Every row gives one point. Two turns around zero, p and q, are shown by what they do to some points. Where does a point land after both, in the order given? Backwards means that the second turn is done in reverse. Each puzzle has new turns, and all numbers are rounded.

Turn p:
[-5 19 45] => [-41  -2  27]
[-59  19 -11] => [-35 -18 -49]
[  9   9 -41] => [ 23  24 -27]
[ 31 -13 -18] => [34 14  8]
[ 24 -34  25] => [ 19 -18  41]
Turn q:
[-66  -3  10] => [-26 -21 -58]
[46 21  2] => [-1 20 47]
[ -6  -9 -34] => [ 23  19 -19]
[27 -9 22] => [  4 -18  31]
Where do these land?
q, then p: [  3 -12 -31] => [ 9 32  6]
q, then p: [-10  -1 -58] => [  6  57 -13]
p, then q backwards: [30 33 17] => [ 24  40 -11]
p, then q backwards: [ 12 -10  13] => [19 -3  7]
p, then q backwards: [-34 -10  59] => [ 0 11 68]

Turn p:
[ 42   6  36 -14] => [ 33 -46   4  -8]
[-30  13 -37  -9] => [-27  35  -7 -22]
[-24  31  25  17] => [-26 -12  40  -1]
[-26 -13  31  -1] => [-28 -23   0  22]
[ 38 -38 -55   8] => [ 49  47 -36  10]
Turn q:
[-20   4 -19  36] => [ 20  -9 -25  31]
[-26 -42  17 -47] => [-70  -5   5  -6]
[-30  20  13 -23] => [-22  38  -7   6]
[ 14 -10  21   7] => [ 1 -8 27  3]
[ 62  27 -31  26] => [ 69 -16   1 -35]
Where do these land?
p, then q: [-20 -30  70   5] => [-11 -55   1  55]
p, then q: [ 24  18 -27 -21] => [ -5  12  -2 -43]
q, then p: [-20  -5 -20 -14] => [-13  27  -9  -8]
p, then q backwards: [ 15  52 -40  15] => [ 42  39  24 -30]
p, then q backwards: [  1 -36  17  15] => [-26  -6   0  33]

Turn p:
[ -1 -22 -13  30 -33  -6] => [ -8  -9 -20  40 -17  15]
[ 16  16   9 -35  21  35] => [  6  11  22 -35  38  14]
[-47  -3 -27   7  32 -66] => [ 18   8 -28 -21 -69 -45]
[ 48  -1  17 -20  -8  15] => [  7 -27   6  -3  48  13]
[-11 -29   1   4   2   3] => [-10 -12   0  -3 -21  17]
[ -2  17  -4   8 -36  15] => [ 4 17  9 36 11  8]
[18 14 12 19  8 19] => [-26   6   0   2  27  -4]
[-51  26  26   0   6 -34] => [  4  13  33   0 -38 -49]
[ 31 -18 -21 -14   9  19] => [  6  -8 -22 -18  22  32]
Turn q:
[25 18  8 -9  9 43] => [ 36 -20 -17 -12  26  15]
[  5  29 -16  17  27 -42] => [-28  21 -25  41  17 -10]
[-35 -16  -4   4 -35   4] => [  3  18  26 -12 -38  12]
[ 23  17   2 -40  15   6] => [ 18 -19 -37  -8   8 -22]
[-15 -11  33  33 -16 -12] => [-11  28  43  -9  12  -2]
[-30 -12 -28 -17  38 -27] => [-51  -1 -33   0 -23   1]
[ 27 -26   5  12 -37  27] => [ 32 -27  43   0  -3   6]
Where do these land?
q, then p backwards: [ 6  6 19 -6 26 -7] => [25 13  2 10 18  2]
q, then p: [-16  97   1   5  16  -2] => [  5  66 -54 -13  43 -24]
p, then q: [ 39 -13  -4 -28   5  -7] => [-13 -48 -11  -5   2  -1]
q, then p: [ -5 -25 -11 -30  12  13] => [ 23 -11   2   5 -18  31]
p, then q: [  9 -12 -11  23   4  11] => [ -3   4  -7   0 -16  26]
q, then p: [-20 -26  18  29 -53  10] => [-10 -24  54  15  34 -14]
p, then q: [-13 -26 -12   7 -10 -18] => [ 16  -7  25  12 -19   8]

Turn p:
[-17  -2  -5   5 -11   6 -14 -65  -1] => [-25 -54   7 -14  16   8 -18  -9  19]
[-22  20 -19  -6   7  14   1  -3 -46] => [-10   0 -17 -49  -6  21   2 -10 -17]
[ 41  29  15 -39 -10  54 -12 -17   6] => [ 42 -23  -4  -5 -44  33 -34  22  27]
[ 30  -3  11 -26  44 -25  24   7  22] => [ 22  23  22  31  23  16 -15  35 -27]
[ 11  17  11  30  14   5  29 -24  54] => [ 15 -13 -15  54  36  23 -12 -14  16]
[-14  14  68 -15 -36 -12 -13  31  -8] => [  8  40  36  -1 -40 -23 -29 -42  15]
[-55  -1  -7  10  23  -4 -25  53 -18] => [-52  55 -28 -17 -14 -13   8  -7 -16]
[  1 -40  -5 -14 -10  33   7 -20 -19] => [-11 -40  15  -3 -32  14  22   7 -11]
[ 22  -8 -29 -18  -4 -19   3  17 -39] => [ 20   6   9 -38   0 -14  25  23 -24]
[ -8 -53   5  72 -47   9   1  -9 -65] => [-14 -55  -8 -16 -25 -54  47 -64 -36]
[ 26  -4 -27  36   5 -37 -40  -9  27] => [  0 -13 -24  13  41 -55  -7  26  13]
[-13  32 -20 -34  26 -24  39  38  86] => [ 8 73  4 45 46 45 11 34 40]
Turn q:
[ 47 -26 -36  -5 -27 -18  41   9  43] => [  8  -9 -57 -33  -6 -14  63  14   2]
[-11   5  54  16  15  33 -10 -36 -24] => [ 26  -2  69  15  17  17 -15   6   7]
[  1  65  23  29  12  15 -40 -28 -14] => [ 12  27  55  19 -35  -3 -31 -12  44]
[-38  17 -16  17  20  15 -34 -34 -39] => [-17  32  50 -10   2   0 -39 -35  -6]
[ -9  28  -4  -8  37  64 -26 -18  -6] => [-36  -7  56 -11 -13  38 -16 -13  29]
[ 16 -12  -4 -25  20 -41   2  22  17] => [  2   2 -56  -3  11  11 -13  16   9]
[ -7  -8 -20 -44 -52 -30  36  15  27] => [-22 -13 -47  -9  -8 -42  23  46 -31]
[-18 -31   3  19  -2  -6 -48 -32  -4] => [ 32  -4  20 -33   4  -7 -38 -25 -17]
[-20 -11   7  24   2 -15  42  43  38] => [ -6 -35 -36  30  33 -30  24 -12  13]
[ 21 -29  -6 -19 -40 -11   0  57   8] => [  6 -32 -54  13 -27   6  18   6 -38]
[-12  32  36  -1  48  26 -10 -41 -34] => [ -3  28  65  13  20  31 -31  10  28]
[ 30 -30 -36  -3 -32 -34  47  42 -12] => [ -1  14 -67   9   1  -6  55  -1 -41]
Where do these land?
q, then p backwards: [ 15  55  -1  36  18  -1   7 -15  47] => [ -9  10  -5  -3 -68  -1 -27  11  41]
p, then q: [ 12  12 -27   7 -34   4  34  -4  -4] => [  0  -1  -5 -19  18  19  39  24  16]
q, then p: [-24  -6  45  41 -52  37 -18 -12 -53] => [ 35 -32  24   4 -22 -42 -36 -57 -45]
q, then p: [-13  51 -45  22  38  17 -40 -14 -15] => [-26 -16  11  -3   7  15 -52 -23  67]
p, then q: [ 15 -35  16 -29  10  14 -50 -30   4] => [ 24 -42 -23  19  -9 -11 -29 -17 -42]
p, then q: [-34 -14  26 -30 -42  23  34   0 -12] => [ 15 -28  51  -1   3 -22  21  43  -6]
q, then p: [  8  46 -40 -10   9 -20 -14  36  15] => [-25  -3 -13 -17  27  -2  25  -7  60]
q, then p backwards: [-10 -35  30  -2  -6 -35  -8 -21 -39] => [ 40  22  14  -3  40 -33  19   7 -12]
p, then q: [ 46 -35  27 -20  45 -13  34  16  26] => [ 38  14  14  64 -14  23  19 -42   3]
p, then q: [-15 -40 -31 -14  12 -25  21  44  32] => [-25   8   0  64  25 -21  24  -8  26]
